Rows are points. To make a cloud, some directions were put in groups of two or more. Within a group, all points are equally far from the middle, so they leave a hole (a ring in 2 directions, a hollow ball in 3). The other directions are filled evenly. Then the cloud was stretched, turned, moved and blurred a little. How many holes are there, and how many directions does each take, smallest first?

Cloud:
-16 -8 29

-46 25 -1

-11 27 6

-77 -1 -12

51 48 25

-44 -49 -15

17 6 -2

12 -11 -52

55 -2 12

83 35 13

36 -19 -37

-36 65 7

11 26 32

11 30 -35

-54 19 14

1 35 23

-25 26 40

45 64 -3

-19 34 -17

33 -52 -13
Holes: 0

Cloud:
9 -9 51 44

-19 0 -24 -9

-32 -45 59 11

-62 1 -22 -20

-70 -20 -15 -10

-64 20 0 -16

-44 29 -1 -2

-48 34 17 -37

-2 21 28 1

32 -34 2 3

30 0 34 -16

-49 -18 -4 54

20 -60 -3 20

-76 4 -53 -5

-78 -15 11 14

-29 42 -12 14

-40 12 -53 -21

-79 -2 44 -6

-20 8 4 61

17 -5 38 12

-17 -43 42 37

-72 5 -20 -48

63 -9 11 60

43 -11 -25 9

-34 34 6 -65

52 -5 1 11

-22 -30 29 61

-40 19 20 21

-33 19 40 -35

-1 25 35 0

-53 -10 36 12
Holes: 0

Cloud:
30 0 -43 5 7 -31

0 -10 57 47 37 -3

25 -2 90 -21 -20 -39

-12 -29 51 -74 48 37

-18 4 -13 46 -11 -42

-6 -55 18 19 -20 16

9 -61 46 -74 27 -38

-66 22 -14 9 -19 -8

-15 -15 19 39 42 -44

-5 -31 -29 35 13 25

-26 -10 1 3 27 15

-48 -24 -11 11 -28 -26

4 -21 57 4 -38 -16

3 5 95 -13 -35 -3

-32 -8 23 5 -19 68

6 -51 16 12 35 -7

-38 -18 -6 -41 -39 -6

-13 -3 50 -25 -28 11

-8 -2 81 -2 14 -8

-51 -41 -55 -14 24 46

-23 -40 18 7 49 8

-32 19 -19 33 -28 45

-52 4 19 -2 -28 76

1 -13 22 -34 18 -43

-19 -42 9 83 -9 9

-32 -57 -2 18 -43 -13

-11 25 45 49 30 -12

-24 -1 -12 21 60 -11

-75 16 -4 -25 -1 42

-18 -18 41 16 -14 -13

-25 -74 45 65 16 37

-53 -23 36 -19 3 9

-28 10 -26 -18 -26 -66

9 -50 -13 28 5 48

-38 -56 43 17 -12 -2

-6 -13 -15 -12 -51 20

-11 -34 6 -30 72 -1

-14 -43 -28 -9 -31 26

-29 44 -28 -29 13 17

-7 -24 44 -20 -11 17

-43 0 0 -16 -9 -61

9 -42 9 28 -34 -17

-36 7 39 -27 -20 -17

17 -4 6 20 47 -20

-4 -46 13 32 -5 38

-37 -33 62 9 3 16

-19 -36 -56 -52 -2 -48

2 -19 55 -12 46 36

-4 -27 -25 -26 5 -57

-37 -14 22 10 50 -35

-72 4 2 -7 -16 45

-32 8 34 41 57 -26

-39 -34 -28 6 25 -31
Holes: 0

Cloud (96 x 9):
-4 4 -17 13 26 24 22 27 48

42 -10 -4 -19 52 -18 -6 12 40

3 27 -39 78 -30 -4 47 -12 -14

-62 28 35 10 -15 -29 33 -14 43

1 5 -10 -9 27 -21 25 -44 69

-38 -19 -5 33 -8 -2 -9 16 -16

-7 12 -25 79 -12 18 74 -41 -24

12 13 -41 21 -39 6 2 52 0

-28 19 26 -60 8 36 -33 -1 58

-1 59 35 -47 17 -10 -23 20 54

-2 17 -3 -10 15 -30 27 -55 -6

53 33 6 -1 -18 60 -17 26 -41

-29 1 40 52 -28 -36 14 -44 40

-11 6 -3 13 53 1 31 -45 -4

-35 4 22 22 -33 -14 9 -46 -9

39 26 -1 -7 -36 67 21 -6 -22

30 45 -24 42 -25 -16 44 -14 -8

-19 10 14 19 25 -72 -12 7 -13

23 3 48 -24 68 -30 -8 -29 23

-33 18 -25 6 -22 7 -20 39 -28

-22 -16 39 -75 9 -41 -22 25 81

-14 23 -16 55 -10 -26 70 -27 21

41 13 36 -20 -38 14 -15 -3 42

48 25 -18 9 9 -23 -26 -13 36

11 43 29 -23 13 32 11 58 -1

9 16 33 -17 59 -22 -11 -35 49

-1 52 21 7 29 -17 42 5 1

-6 -7 -20 -1 6 46 43 -26 -18

26 -16 55 49 -6 18 10 -25 -3

-23 0 -7 26 35 35 46 -1 -22

1 30 -36 3 29 31 12 21 -42

-9 -17 -11 9 3 -41 26 -65 32

30 3 61 9 12 -1 -32 -5 36

9 -13 26 -36 23 36 -35 18 27

60 -16 27 46 10 -69 34 -19 14

-49 -10 23 -52 24 -33 -24 -4 11

-24 -15 1 -27 10 -18 -52 -3 10

-13 15 -25 -31 4 15 11 68 -20

94 3 25 -22 1 -28 22 -9 32

30 -24 76 2 0 -45 22 -30 17

34 1 -3 56 27 6 11 0 25

4 -14 18 26 -24 8 63 14 6

8 31 53 -24 24 -42 -25 32 51

-95 -3 -10 20 8 5 17 -21 45

12 12 31 0 -3 -72 29 -31 -25

-5 34 -15 19 -47 -51 15 -2 35

-5 30 40 15 -3 24 -23 9 -48

-16 -2 -35 -43 -6 -16 17 35 74

-63 -13 8 -18 17 -25 -20 -2 71

13 -2 45 -72 23 23 -15 4 33

16 -18 -22 14 3 -36 -25 -35 23

-44 -20 1 32 -43 -3 46 -2 30

22 -24 -12 3 8 -60 -31 -21 38

-18 6 29 -2 -25 -76 25 -11 68

28 21 38 -35 44 -3 8 -47 20

90 27 -4 -5 -10 -5 15 -10 2

-71 4 16 -5 9 -53 21 -12 29

54 36 41 0 -35 8 4 9 27

30 5 -22 37 -21 -43 25 -19 55

65 7 45 27 20 -6 4 -7 -71

58 16 30 -55 46 10 -7 20 34

39 12 3 -12 -38 42 -26 25 24

23 -6 33 -20 42 -65 -46 -21 29

-29 64 -21 -27 -9 -9 12 -13 46

-29 15 -43 73 -18 35 17 5 -35

5 18 46 4 58 26 19 -44 -7

1 18 50 -31 25 -16 -47 3 61

-12 5 56 -31 39 -35 -1 -42 52

-4 62 -31 -10 16 9 25 6 23

25 10 -9 -66 -12 17 25 50 -17

18 2 3 24 1 -29 18 -75 49

33 25 46 14 -7 -41 42 -14 44

-48 26 -24 13 34 -7 8 -21 -15

25 22 1 -56 22 62 -16 30 -2

27 17 -30 7 -15 -5 60 10 -28

30 -3 29 7 39 -5 17 50 -43

-13 33 52 26 36 1 41 -15 29

43 44 25 -36 27 49 -23 31 -37

-26 18 -28 -49 -1 -13 -4 -31 57

-60 -32 -3 -19 12 -50 18 -5 50

-47 16 -8 25 -22 12 -8 47 8

-26 20 -1 32 -1 -53 -12 5 -19

44 2 -18 -17 24 2 -7 49 35

-3 10 -13 -55 33 -40 -43 -4 49

38 8 -19 17 -10 -12 48 -16 56

27 -14 3 0 -3 25 -16 23 -57

-24 -17 13 14 -14 -9 -31 -17 -9

-50 3 4 66 -24 -31 35 -66 47

-28 56 -56 -17 8 32 2 0 26

-5 13 -22 -37 -49 23 23 32 50

40 -15 15 40 16 -41 47 -52 -25

-14 21 11 17 43 -12 25 -39 68

-60 -3 16 6 11 14 -35 -16 52

-40 -1 -28 25 17 3 -25 -29 -2

-26 28 -36 26 -17 -6 -19 -3 -29

-12 -47 -12 4 -20 -52 17 -34 36
Holes: 3 (2, 3, 3)
